Each row of a before or after table is a point. The points were changed in one or more steps. Then noise was added and the rows were shuffled. The steps act on how far a point lies along the listed directions, d1 being the first. Write out the steps. A step turns or swaps two directions, mirrors them in a line or flattens them onto one, adds a multiple of one to another, or multiplies one. Angles are multiples of 10 degrees, from the lower direction toward the higher: turns from -170 to 170, lines from 10 to 170 but not 90. Use the fewest steps. Two steps may share a direction if one is a turn and the other turns, adds or multiplies; they go together, in the order done. Otherwise the lowest direction goes first.

Directions:
(1): [34 17]
(2): [ 17 -34]
Before (14 x 2):
[[ 30  -1]
 [ 12  14]
 [-30  15]
 [ 12   0]
 [ 19  -5]
 [-11   8]
 [ -4  17]
 [ 17 -11]
 [ -8  21]
 [-13  22]
 [ 15  -1]
 [-29  -2]
 [-28   0]
 [ -6  35]]
After:
[[ -1  19]
 [-19  -1]
 [ 75  26]
 [ 33   3]
 [-13  14]
 [  6  16]
 [ 44  28]
 [ 18  36]
 [ 30  10]
 [-62 -11]
 [ 45  11]
 [-75 -29]
 [-71 -24]
 [ 36  12]]
Steps: multiply d1 by 3; multiply d2 by 0.7

Directions:
(1): [-12  -7 -61  22   6  -3]
(2): [-58  30   5  -7  -4  11]
(3): [-20 -48   1 -31  25  13]
(4): [17 17 -4  4 22 58]
(5): [-15 -26  24  53  -5  12]
Before:
[[ 16 -13  27  25  -4  25]
 [ 25   6 -10  -8   4   1]
 [ 20 -11  34  13 -21  24]
 [ 10   9  13 -13  12  22]
 [  6  36   5  19 -16  18]
 [-76  -5  16  -6 -42 -95]
 [-19  -3  47  10 -15   7]
 [-24   0  15  19  12  22]
 [  8  -5   7  31  15  15]]
After, 9 rows:
[[-19 -14  31   3  11  -3]
 [  8 -19  27   4   4 -14]
 [ -6 -10   3 -22  -1 -23]
 [-16  -5  46 -20 -11   1]
 [-24   2 -16  -9   4   3]
 [ 90  57  -3  52   0  42]
 [-10  -1  35 -33 -18  12]
 [  3 -33   3 -16  19  23]
 [ 30   0  40 -22 -10   8]]
Steps: turn d1 and d5 by 50 degrees; multiply d2 by -1; turn d3 and d4 by -130 degrees

Directions:
(1): [-28   9 -54 -26 -34  25 -29   5  26 -19  -7]
(2): [ 26  -3 -27  33   6 -11  17 -44   8 -56 -14]
(3): [-26 -10  -9 -14  19 -14 -37 -60 -34  20   2]
(4): [-20  -6 -34  -5   2 -22  56  -9  16  42 -29]
Before (8 x 11):
[[ 21  18  24  35  -2   7 -11 -13 -14 -41  14]
 [-25  -4   0  -4  -9   5 -31  -4 -28  64  15]
 [-19  -6 -30 -29   8  16 -95 -60 -20 -24   0]
 [-25  -7 -29 -27 -16  -5 -49  -8 -13  25  -5]
 [-20  -9 -61 -28 -26   8   8   7  31 -10 -17]
 [ -1 -18  -3  21  29 -29  30 -38  14   4 -28]
 [ 11   2  28  -9  26  11  -4   1 -11  26  13]
 [-55 -11 -53 -22  -1 -16 -34 -76 -23  71 -27]]
After:
[[ 20 -11 -25  19   0 -24  -9 -32  -6 -22 -15]
 [  8   2  -7  -5  19   9  -9 -29  -2  -1   3]
 [  2  23  18  14 -18  16   2  27   3  -5  11]
 [  7  -8 -33  37  -1  -9 -14 -60 -19  -7  -2]
 [  5  -7   4  12   2   0  23  22  38 -10 -17]
 [  1 -15  -3 -15   0  -4  11  13   3  11  -1]
 [ 50  -4 -16  33   9   3  10 -18  24 -69 -19]
 [ 38  -4 -44  59  -4 -16  28 -59  17 -47 -35]]
Steps: multiply d1 by 0; turn d2 and d3 by -100 degrees; multiply d4 by 0.4

Directions:
(1): [-12  10  11  13  -1  54  41  -4  13 -17  40 -39  -5  50 -22 -11 -22  34]
(2): [  5 -41   6   3  -2 -52   8 -18  54   6   5 -17 -51  15  10 -37  26  21]
(3): [ -4  41  50  25   3  11 -18 -34  12  37   0  38 -40  10 -13 -16 -28 -33]
(4): [-28 -11  11 -38  -5  15 -12  17 -20  43  63   1   2 -16 -24 -25  51 -13]
Before, 14 rows:
[[ 16  37   1  15  -5  13  -9  -2 -23 -11 -47  20  19  -6   8  38 -51 -19]
 [  6  44  15  26   1  26 -12 -15   3  -1 -22  20 -13   7  12  21 -52 -19]
 [ 18   5   6  14   8  34  49  -9  24 -29 -16 -10  -7  33   4  15 -44  16]
 [  3 -18 -40 -11   5  -5  -5  29 -40 -29 -15  -1  47  -7  15  35  21  -1]
 [  2  32  18   5   8   4  -6  -9   3   4 -10  10   9   1   2   3 -33  -6]
 [  8  -6 -19  -8   6 -28 -12  14  -2  -4 -16   7  -8 -15  20  -5  23   5]
 [ -6 -43 -23 -27   9 -40  -1  11  -1 -10  -8 -12  11 -32   9  -8  36  24]
 [ -3  26  23  -2   5  33 -21   0 -41  19 -10  24  39 -17  -6  19 -16 -28]
 [  2 -17 -21  -3   7 -28  -5  -9   8 -25 -14   2   5 -15  -4  18  11  -1]
 [  9  21 -17  12   5   3   7  20 -13 -34 -37   3  35  -3  18  37 -37  -6]
 [ -5  42  16  15   9  52   2   8 -22 -12  -5   0  38   3 -11  27 -37 -14]
 [  4  22 -14 -27  -6  19 -22  27 -37   9  -7  27  42 -43   2  35  10 -20]
 [  3  -4  -8   7   2  -4  19   3   6 -14 -26  -2   0   0   9  -5  -4  23]
 [ 16  19 -17  41   3  24   6 -11   8 -40 -50  -6   7  17   7  28 -50   5]]
After, 14 rows:
[[  9 -19 -44 -17   5 -31 -25  31 -52 -22 -39  24  56 -36  29  48  31 -20]
 [ 24  43  -1  11  -5  -1 -25   4 -41  -7 -64  38  33 -26  15  50 -50 -36]
 [  9  25 -20   6   8   0   0  26 -22 -33 -45  13  42 -15  22  42 -38 -13]
 [  3 -23 -25  -8   5 -59 -25  -6   3 -21 -37  19   1 -37   7  22  22 -17]
 [  3   1 -10   9   3   3  22   5   7 -18 -20  -9  -2   3  10  -7  -6  26]
 [  2  35  20   6   8   7  -6  -8   1   2  -9   7  15   1  -2   5 -38  -8]
 [ 22 -11 -24 -17   9 -69 -39  12 -10   9 -45  33  -4 -46  34   2  34 -20]
 [  7  18  18  26   6  91  97 -12  39 -45  25 -53  -7  90 -22   2 -74  60]
 [  3 -57 -25 -37  13 -84 -28  15  -2   2 -34  14  11 -66  25  -5  54   4]
 [ 15  19 -28 -37  -4 -18 -57  33 -62  20 -43  68  59 -91  16  51  23 -55]
 [  0  32  16 -10   8  22 -35   6 -57  24 -28  40  53 -40   5  34 -10 -46]
 [  1  51  16  29   1  34  -6 -12  -4  -4 -19  14  -7  11   9  22 -56 -18]
 [-11  57  20  19   9  96  24  13 -25 -22  16 -19  47  24 -26  25 -55   1]
 [ 10  27 -12  46   2  50  20 -10   7 -44 -36 -21  13  35  -6  27 -61  16]]
Steps: multiply d1 by 3; multiply d2 by 1.3

Directions:
(1): [ 47  40 -14   4  16 -16  33   0  25   5  49  -4  17 -44 -28   8  29 -30
  -1  37  19  15 -59  -2  -1  23   9   1  53   6  20 -32]
(2): [  5 -40  11  -7  28 -39  13 -39  34  47 -61  19  27   3  23  -1 -25 -11
 -31  -5 -10  -4 -12 -20  14 -21 -11  36  39  55  -8 -22]
(3): [ 34 -14  31 -23  13  14  -4  15  54   0 -29 -34 -31 -20  -8  24 -19  70
 -21  33 -10  24   9 -27   4  -6   6   4   6 -69   1 -21]
(4): [ -8  10  12 -37  20  13 -30  -6 -32   3  -9 -26  16  47  26  34  24 -34
  -7 -29   9  46 -45  -5  -2 -26 -47 -17  44 -47 -12  14]
(5): [-15  34 -36 -21 -46  11 -53 -21  61  10 -10  14  21   0 -19  12 -19  18
  12  -8  13  -8 -40  55  21  12 -24  52 -18 -10  -6  13]
(6): [ 15  -3 -13 -23  -2  10  20  -4 -10 -63  27  47  41  15 -15  46 -69   5
 -12   4 -51   0  10  17  -4  -7 -11 -24  15   3 -30 -35]
Before:
[[ 38 -30  33 -31  33  21  19  18  36 -15 -23 -16 -10 -17  -7  28 -45  74
  -36  25 -51  15  18 -32  -8 -15   3 -27  -9 -52  -5 -40]
 [  2  14  -1   0 -16  17 -19  14  18  -8 -18  -6 -25   8  -8  -5  -7  29
    6 -11  13  17  -1  -9   0 -23  -9   2 -33 -36   3  17]
 [ 13  21   2 -13  -7  21 -11  17 -36 -62  49   8  10   8 -21  44 -17  13
    4  -5 -27  16   6  -6  -4  21 -11 -40 -14 -45  -9   7]
 [ -2  26   1  25 -17  14   2  20 -19  -3  39 -18 -10 -20 -23 -16  27  -5
   28   5  -6 -15  -6  -2   2  17  17  -6  -4 -36  12  30]
 [ 19 -22  35   7   7  13   7  52 -40  -4  13 -32 -54 -11   1  -6  39  24
    4  24  -5  25  11 -42  -8  -5  16 -39 -14 -36  24  -3]
 [ 15   5  -8 -15  -1   9  -5  -3  -2 -35   7  33  26   6  -8  20 -43  14
  -27  12 -32   3  -9  37   1  -9 -18  -5  18 -11 -22 -33]
 [ 26  -2  16  15   5   2  43  28  -7 -11  29 -14 -37 -39 -27 -22  21  20
    3  44   6  -6  24 -25  -9  20  45  -9  -4 -10  25 -19]
 [ 29 -12  -5  19  -4 -11  49  15  15 -47   8  48  19 -18  -9   1 -71  39
  -23  33 -57 -25  50  10  -8   2  27 -21 -22  17 -22 -35]
 [-12 -12 -18  23 -15 -14  24  13 -49 -41  34  29 -10   0   6 -10  -2   1
   12  -9 -30 -43  52   7 -18   8  15 -32 -32  44 -10 -14]
 [-13  16  17  -4  -3  11 -33  14  -6 -12  -8 -24 -14  23   0   4  12  20
   -5 -20  15  11  -2   4  -5  -4 -23   2 -22 -40   8   7]
 [ 27   4   7 -15  20   0   4  -6  58  24 -16 -20  -4 -33   6  21   3  10
  -14  24   4  30 -35 -23   1  -7  -1  30  43 -18   0 -21]
 [ -1 -30   1  15   8   2  38  -4 -27 -38  -7  27   0   4 -12 -10 -45  -1
  -11  16 -30 -30  42  -3  -8  -2   9 -11 -29  24 -16 -19]]
After, 12 rows:
[[-20 -29  18  23  -4   9  28  27 -54 -18   8   5 -44  -6   0 -41  11  17
    9  11  -3 -32  74 -18 -13   4  43 -15 -45  12  14   7]
 [ 44  -3   2   7  12 -16  49  20  -5 -30  46   2 -16 -37 -10  13   7  23
   -6  38 -27 -12  17 -23 -18  18  20 -36  13   5  -2 -49]
 [  2  23   1 -13  -7  23 -14  11 -58 -64  52   9  18  22 -15  44 -10  -5
    9 -22 -25  15   2  -3  -4  20 -16 -47 -16 -41  -6  17]
 [ 28 -11  -1  14  24  -3  52  -6 -21 -36  20  17   7 -17 -23  -4 -24 -21
  -14  29 -18 -18   9 -12  -9  14   9 -20   4  18  -9 -39]
 [-44 -21  -3  -5 -11  10 -31 -10  -4  17 -45   9   0  25  35  -5 -12  -9
    2 -35  -8  -8  19   6   0 -24 -17  24 -17  22 -22  28]
 [-12  37  -1  11 -11   4 -19   9 -21 -14  25 -10   4  11  -7  -8  30 -16
    6 -20  30   4 -25  16  -8   7 -24   1 -16 -11  18   8]
 [-10  10  12  23 -18  18  -5  23 -13   1  20 -21 -16 -20 -16 -18   8  18
   23   5 -16 -19  13  -6   8  11  15  -2 -18 -44   9  33]
 [  0  39 -28  20 -26   8  -8   8  -6 -12  23  12  -2   7 -17 -21  15 -21
   25 -18  29   6 -23  13  -2 -11  -7  -3 -29   2  11  27]
 [-11 -24  16  30  -4   6  14  50 -95 -10  37  -9 -44   5  11 -32  51 -18
   18  -3  -1   2  25 -32 -14  -3  16 -54 -34  15  26  18]
 [  1   7 -14 -19  -5   9 -18  -9 -13 -34   3  31  32  24   1  20 -39  -2
  -23  -2 -31   5 -13  44  -2 -16 -29  -6  15  -9 -28 -26]
 [ 18   1 -17  23  -2 -13  47   9 -16 -50  26  54  33  -5   0  -1 -52   0
  -17  17 -53 -24  37  19 -12   6  14 -30 -13  29 -25 -22]
 [-39   0 -20   8   4  11   9   2 -86 -26  33  39  37  38  14 -16  -7 -50
    8 -45 -34 -25  21  20 -27  -8 -14 -46 -37  51  -8  11]]
Steps: turn d1 and d3 by 150 degrees; add 0.3 times d3 to d2; add 0.3 times d6 to d4; multiply d5 by 1.3
